Each point is reached from the start by the listed moves, each made once or not at all, plus a little noise. Is the number of moves made odd or even? Then give how often each move was made.

Moves:
(1): [12.6 12.2  4.5 12.2]
(2): [-12.5  17.5  -2.1  -5.7]
(3): [-14.1  -2.4  18.2  17.6]
Start: [ 0.0 11.0  1.0 -5.1]
Points:
[ 0.1 41.2  2.9  1.5] -> even (1, 1, 0)
[11.6 22.4  6.5  6.6] -> odd (1, 0, 0)
[-13.7   7.5  18.9  13.0] -> odd (0, 0, 1)
[-2.4 20.2 23.6 25.5] -> even (1, 0, 1)

Moves:
(1): [  5.8 -13.0   6.1 -14.2  -0.5  -7.4 -12.1   0.3]
(2): [21.8 -0.2 -9.1 24.4 11.1  0.0 -4.4  1.8]
(3): [  9.2  15.5  10.0 -16.6   8.3  17.2   9.4 -10.2]
(4): [ -1.9 -10.9  -2.9   5.3   3.3   8.2  -0.8  -3.1]
(5): [ -5.5   3.5 -12.4   3.1   9.1  -4.5  -6.8  20.3]
(6): [ 15.0  -1.0  -1.6  -2.5 -11.5  15.0 -11.9  10.6]
(7): [-5.1 -4.7  4.4 -3.5  2.8 -8.6 20.8 16.3]
(8): [-10.7 -10.0  27.5  11.9 -10.5   0.1 -31.5   0.6]
Start: [-16.9   8.8   4.3  -2.4  -0.7  11.3  -5.3 -12.7]
Points:
[ -9.5  13.5  11.5 -13.6  10.8  36.3   3.3 -25.5] -> even (0, 0, 1, 1, 0, 0, 0, 0)
[-25.2 -11.0  37.4 -16.5  11.6  16.3 -26.5  11.7] -> even (1, 0, 1, 1, 1, 0, 1, 1)
[  2.3 -14.3  40.7   4.7  13.7  20.8 -24.1  -6.7] -> even (1, 1, 1, 1, 0, 0, 1, 1)
[-11.0  -4.4  10.3 -16.9  -1.4   3.9 -17.3 -11.8] -> odd (1, 0, 0, 0, 0, 0, 0, 0)
[ -8.6  -3.8  21.6 -31.2  12.9  20.4  11.4  -9.3] -> even (1, 0, 1, 1, 0, 0, 1, 0)
[-26.4 -18.9  42.7  -8.4  -8.3  -3.9 -28.1   4.9] -> odd (1, 0, 0, 0, 0, 0, 1, 1)

Moves:
(1): [17.1  0.4  8.8  6.3 -4.2 -8.7 17.0  5.9 -8.0 13.2 -5.9]
(2): [-10.9  12.0   3.7  18.3   2.2  -6.0   6.1 -14.0 -10.1  -3.4 -12.2]
(3): [  3.4   1.3  15.7 -10.4   3.3   1.3  -0.9  -7.8   2.4  -3.0  -4.2]
(4): [  2.1  -1.3  12.1   7.9  -0.7   8.1   4.1   9.2  -0.9 -10.9   3.9]
(5): [ -2.4  -6.1  -5.4   2.9   9.9  -5.4   6.2  -7.3 -14.5 -18.5  -1.6]
(6): [ 7.2  3.0 -5.6  2.7  1.5 15.6  1.4 -5.5  3.1  3.0 -7.4]
(7): [-13.0   1.2  -8.4  -9.7  -7.0   3.8  17.3  -1.6   4.9  -1.4 -15.1]
(8): [  8.6  12.1  -6.0  -3.4  10.3  -1.5  -9.7  13.1  -6.0  -5.4 -16.0]
(9): [ -9.3   3.8  -5.7   4.4  23.0 -13.0  11.9   3.2   8.7  -3.1   3.3]
(10): [-19.5 -19.7   1.3  10.6  13.9   0.6  -3.4   5.0 -10.6   7.7  -9.9]
(11): [-13.2  10.0  -0.5  -3.6   2.1   6.4   7.2   8.6 -10.5   2.5   7.1]
Start: [ -8.4   0.0   5.7  -7.6 -11.2  -2.7 -23.2   8.7  -5.9  10.8 -11.3]
Points:
[-33.6  31.7   3.7  18.1  36.0 -11.2   3.0  20.8 -39.2 -30.5 -28.1] -> even (0, 1, 0, 1, 1, 0, 0, 1, 1, 0, 1)
[ -7.1   5.1  40.2  20.7  15.5  -9.0  -9.2  23.7 -41.4   9.5 -56.0] -> even (1, 1, 1, 1, 0, 0, 0, 1, 0, 1, 0)
[ 15.3   4.7   4.2  -3.9   3.5 -17.6  -9.0  22.4 -36.2   0.2 -35.1] -> odd (1, 0, 0, 0, 1, 0, 0, 1, 0, 0, 0)
[-32.8 -14.9  18.2  -1.5  29.4 -12.0 -17.0  10.2  -3.2  14.9 -22.7] -> odd (0, 0, 1, 0, 0, 0, 0, 0, 1, 1, 0)
[-25.7  -3.0 -15.3  -7.1   6.9  16.0 -18.6  20.1 -11.5  14.2 -58.7] -> even (0, 0, 0, 0, 0, 1, 1, 1, 0, 1, 0)

Moves:
(1): [-1.9  6.3 -4.1  2.2  0.6 -8.2  5.7 -6.3  6.6  4.7 -6.1  5.0  0.3  2.3
 -5.0  9.8]
(2): [ -1.5  18.6  -2.9  -4.3   0.1  -7.1  -4.2   3.2 -21.4   0.1  -0.3   0.7
  -0.2 -13.5  -3.0  -9.1]
(3): [ -7.2   2.1  -5.6  -0.1  -5.7   7.4  -5.0  10.6  -2.7  12.4   3.7 -14.3
 -14.2   1.8  -7.3   6.9]
(4): [  7.0  -0.2  13.2  -0.2  -3.5  11.8 -20.9   4.0  11.8   2.0   2.4  -3.3
  -2.1 -14.5  -3.0  -4.8]
(5): [  9.1   8.3   7.5   7.8   1.7  -8.1 -10.5 -10.3 -10.0   6.2  -6.9  11.6
  -1.8  19.8   4.9  -1.0]
(6): [ -5.2   7.9   5.2  -2.8   1.6  12.7   2.6   1.5   4.8   4.2   0.5   2.2
   6.0   7.4 -14.9   1.4]
(7): [-12.9  -5.5   2.2  13.1   6.3 -11.2  -1.4 -13.2 -10.5  -4.2 -12.0  -8.0
   0.4   6.8  -4.6   0.7]
(8): [ -4.4  -6.1  -2.4   6.3  -1.7  -3.3  17.0  -5.3 -13.8   6.1  -1.1  20.7
   1.8  -2.0  -5.1  -3.5]
(9): [-19.3   8.3   5.6  -5.5  10.4   6.8   1.9   7.9  12.6   1.7  -7.1   1.4
 -12.9   4.1   8.0  -3.5]
(10): [ -1.9  -5.8 -12.3   3.8  14.3  -4.7   1.4   2.3  -6.4  -7.2  -8.4   1.3
   2.7   3.6  -1.3   8.1]
(11): [  9.4   7.2   0.8  13.0  24.9 -13.5  -3.8 -14.3  -0.2   6.8   1.6   4.4
   8.3  11.2   2.4  -5.2]
(12): [  0.4  -0.3   5.9 -10.4   2.0  -6.4  -9.1 -19.1  -5.7  15.5  -2.2   7.7
   4.9   2.8  -7.6  -8.5]
(13): [-11.1  10.3  -7.6   3.2  -0.2   9.8  -0.4  -6.7  -4.4   6.7  -0.1   3.3
  12.3  -0.2   7.7   1.8]
(14): [ -8.4  -3.3   2.8  -5.5 -11.2   1.7  -7.4  14.3  -2.3  -0.5  19.5  -2.1
  -8.4  -5.4  -8.8   5.3]
Start: [-22.4  18.6  -7.2  -2.5   1.9  -1.6  -4.5   9.2  15.4 -15.8  -0.5   0.6
   0.4 -14.8  15.5  13.6]
Points:
[-40.1  41.6  -6.1  -4.7  28.8 -24.2  -7.9 -12.3 -28.8   6.7 -26.6  43.2
  -5.4   0.4  11.6  -4.0] -> even (0, 1, 0, 0, 1, 0, 0, 1, 1, 1, 0, 1, 0, 0)
[-55.9  55.8   4.3   8.0   5.1  27.4 -14.3   4.6  20.7  27.9 -14.6  27.0
 -11.0   3.3   1.1  20.1] -> even (1, 0, 1, 1, 1, 1, 0, 1, 1, 0, 0, 0, 1, 0)
[-27.8  36.5   5.9  12.6  29.4  -1.7 -34.7 -24.3 -10.2  24.1   4.9  46.4
  24.8   8.3 -10.9   7.1] -> odd (0, 0, 0, 1, 1, 1, 0, 1, 0, 1, 1, 1, 1, 1)
[-75.3  36.8 -20.9  28.8  51.2   2.1   7.9  -8.6  -5.1  10.8 -22.6  11.4
   5.0  18.5   0.5  19.9] -> even (0, 0, 1, 0, 0, 1, 1, 1, 1, 1, 1, 0, 1, 0)
[-48.9  32.4  25.6  -1.3   8.0 -14.9 -45.5 -14.1  18.4  10.0 -13.2  13.1
 -19.1   0.9  -0.5  11.7] -> odd (1, 0, 0, 1, 1, 0, 1, 0, 1, 0, 0, 1, 0, 1)
[-53.2  24.8 -13.6   4.4  25.3  -1.2 -11.3 -25.7  -6.3  -1.5 -22.6   6.7
  26.9   5.4  -5.6  16.9] -> odd (0, 0, 0, 0, 0, 1, 1, 0, 0, 1, 0, 1, 1, 0)

Moves:
(1): [  3.7  -0.8   2.0  -1.9   3.8 -11.1  -6.0  -8.1  -1.2   1.4   4.8   5.6
   2.6  -5.6  -1.6  -3.4  -6.4   6.9  -3.2  -1.3]
(2): [  5.1  -4.4 -15.8 -13.3  -9.0   0.0   5.7  -5.8  -2.2  -8.9 -15.6   5.4
   5.8  -4.9  -1.9  -6.0   4.5   5.7  -2.9  -6.8]
(3): [ -3.3   2.0   5.7   7.9   7.0  11.4   2.3   5.0  -8.7   9.7  -3.9  -7.3
   4.2   1.1   3.4   5.8 -16.9  -4.7  -2.9   0.9]
(4): [  5.7  -4.0  -1.8   2.6 -17.4   3.4  -2.7   4.9  -2.0  -2.7   6.4  -1.2
   1.0   4.5  -5.4  -4.5  -6.4   1.3  -6.5 -11.1]
(5): [  1.7  -3.2 -10.9   3.6   5.1  -8.7 -11.1   4.1  -1.1  13.5  -4.4   4.9
  -7.6   5.2   7.3  -8.5  -3.6 -17.0   6.8 -10.1]
(6): [  1.2  -5.6   0.0  -3.2   0.5  -2.2  -9.1   7.6   0.8   7.0   3.8  -8.0
  14.2  -1.7   5.6  14.6  -0.4   1.3  -9.7 -11.1]
(7): [ -2.4  -9.4  -5.6   1.3   1.4   5.3  -8.5   5.7   7.1 -18.1  -1.6  -6.6
   3.4   8.8  -3.4   0.9  -4.1  -9.2  -0.5  -3.8]
(8): [ -1.5  -2.5  17.8  -2.9  -0.6   2.7   3.3  12.1  -8.1   5.7 -10.3   2.0
  -7.0  -7.1 -13.9  -2.6  -9.6 -10.5  -2.9  -9.1]
(9): [  0.3  12.0  -7.1  -2.0  -1.8  10.5   4.2   4.8  10.6   3.9   4.1 -13.6
   2.6  -0.5  -7.4  -6.1   0.4   1.4   3.1   5.6]
(10): [-2.9 -7.7 -1.4  2.3 -1.1 -0.8  1.2 12.1 14.5 -4.9  0.1  4.5  7.1  5.8
  4.9 -1.6 -2.8 -5.6  4.6  5.5]
(11): [  1.1  -4.2   0.3  -4.9   0.0   4.7  -9.6 -20.4   2.7   3.4   6.7  -7.3
  -8.4   2.2   3.5   2.6   3.4  -4.2   3.1   5.3]
(12): [-5.6  6.2  4.1  0.5  3.6  6.6  1.6 -4.6 -0.4  6.7 -2.6  0.9 -9.4 -1.9
  8.0  7.7 -6.5 -2.9 -7.8 -3.5]
(13): [-1.4  4.6  3.2 13.5 -1.6 -9.2 14.8  1.8  3.8 11.1  0.2 -7.3  3.5 -7.6
  1.0 -1.6  1.2 -2.1  0.9  3.6]
(14): [  2.9  -1.9   9.1   0.8   4.3   3.6  -4.7   2.5   4.9   8.8  -4.7  -6.4
   3.9   5.8  -6.6  -0.4  11.3   3.5 -10.7  -1.4]
(15): [ 12.4   5.8  -0.4  -3.2  -4.9 -12.3  -3.4  12.6  -3.4 -10.2  -0.9 -11.3
  -4.3  12.0   1.4  -6.4  -8.0   8.0  -5.5   9.8]
(16): [-10.4   3.2  -9.6   2.5  -2.8  -3.2  -9.4  -0.9   1.6   7.4  -3.7   3.6
   0.2  -5.3   2.5   5.3  -2.7   0.1   5.7   4.1]
(17): [ -0.6  -2.7  13.4   0.4   2.8   9.2  -6.1   4.4   5.5   0.4   2.6  -5.6
  -3.9 -10.6   2.4 -11.0   5.0  -4.0 -14.2   3.5]
(18): [ 6.4 -1.5  8.4  8.5  0.8  4.2 -1.6  2.7  1.0 -1.5 -9.0 -2.8 -0.7  4.9
  3.5 -4.6 -0.6  5.6 11.5 -8.2]
(19): [ 5.8 10.5  4.3 -1.0 -2.5 -5.5  0.0 -3.2 -3.0  2.8 -6.8 -9.6 21.7  6.5
  6.7  0.7  8.1 -1.5 -5.3 -5.8]
(20): [12.7 -8.7  9.2 11.5 13.4  8.0 -6.2 -0.3 10.6 -8.2 -1.8 12.1 10.8  1.1
 -3.5 10.4  5.4 -9.4  7.7  3.1]
Start: [ -2.5   0.3  -3.1 -18.4   2.5   0.2  -3.4  -4.7  -1.5 -17.8  -6.6  -5.6
  14.2  -4.9  -6.7 -18.5   8.7  -7.3   6.1 -16.0]
Points:
[ -4.4  25.6  19.8  12.8  21.2   4.2 -29.8   9.9  12.1  54.1 -26.6 -52.0
  43.6 -14.4  17.0 -20.4  -1.3 -23.2 -20.2 -38.9] -> even (1, 0, 1, 0, 1, 1, 0, 0, 1, 0, 0, 1, 1, 1, 0, 1, 1, 1, 1, 0)
[  4.3   6.3  -0.7  -9.4  -4.0 -28.2 -27.6   7.6  -3.3  -2.3 -28.3 -34.2
  13.8   9.9  -0.9 -27.4  -2.7 -44.4   8.1 -22.3] -> even (0, 0, 0, 0, 1, 0, 1, 1, 0, 0, 1, 0, 1, 0, 1, 1, 0, 0, 1, 0)
[ 19.8   4.5   5.2   6.6   0.8  23.3 -20.5   7.2  20.5   3.0 -34.1 -40.7
  78.3   2.4  -6.5   0.6  -2.7 -11.5 -14.4 -49.1] -> even (1, 1, 1, 1, 0, 1, 1, 0, 1, 0, 0, 1, 1, 1, 0, 1, 0, 1, 1, 1)
[ 18.5   0.4  23.2   4.3  21.6  21.3 -46.8  50.7  10.9  -4.1 -40.6 -47.3
  48.2   9.6  -4.1 -20.2 -18.6 -46.9  -0.1 -36.6] -> even (0, 0, 1, 0, 1, 1, 1, 1, 1, 0, 0, 0, 0, 0, 1, 1, 1, 1, 1, 1)
[ 31.1   7.0  -8.0   5.8  -1.4 -18.5 -17.5  16.1  16.1  -7.6   0.9 -19.1
  22.9   8.0 -16.2 -39.0  -6.8 -19.8   9.3 -17.6] -> odd (1, 0, 0, 1, 1, 0, 0, 0, 1, 0, 0, 0, 1, 0, 1, 0, 0, 0, 0, 1)
[ 37.2  -4.6   1.5  -2.5   3.0  21.2 -32.6  30.5  28.6 -32.5 -34.4 -29.2
  46.3  22.5   5.5 -44.0 -22.6 -33.1  -9.6 -37.9] -> even (1, 1, 1, 1, 1, 0, 1, 0, 1, 1, 0, 1, 0, 0, 1, 0, 1, 1, 1, 1)
[  6.5 -20.9   8.8   0.0 -15.3  17.9   1.9  29.1  12.9  -7.0 -19.7 -29.0
  49.6 -13.7   9.4 -29.7  -6.5 -10.0 -13.0 -41.5] -> even (0, 1, 1, 1, 0, 1, 0, 0, 0, 1, 0, 0, 1, 0, 0, 0, 1, 1, 0, 0)
[ 18.1  -8.2  -9.6 -26.7  15.7   9.8 -43.7 -13.0  18.2  -6.6 -40.7 -18.2
  40.1  -0.9 -23.9 -26.1  14.4 -36.5   6.9 -35.7] -> odd (1, 1, 0, 0, 1, 0, 1, 1, 1, 0, 1, 0, 0, 1, 0, 1, 0, 0, 1, 1)
[ 28.9  -8.4   5.2 -15.8   5.5  19.6 -27.7  28.5   4.7 -17.3 -36.7 -23.0
  22.0  13.6 -32.0 -31.8 -30.7 -34.7 -21.6 -43.1] -> even (1, 1, 1, 1, 1, 0, 1, 1, 1, 0, 0, 1, 0, 1, 1, 0, 0, 0, 0, 1)
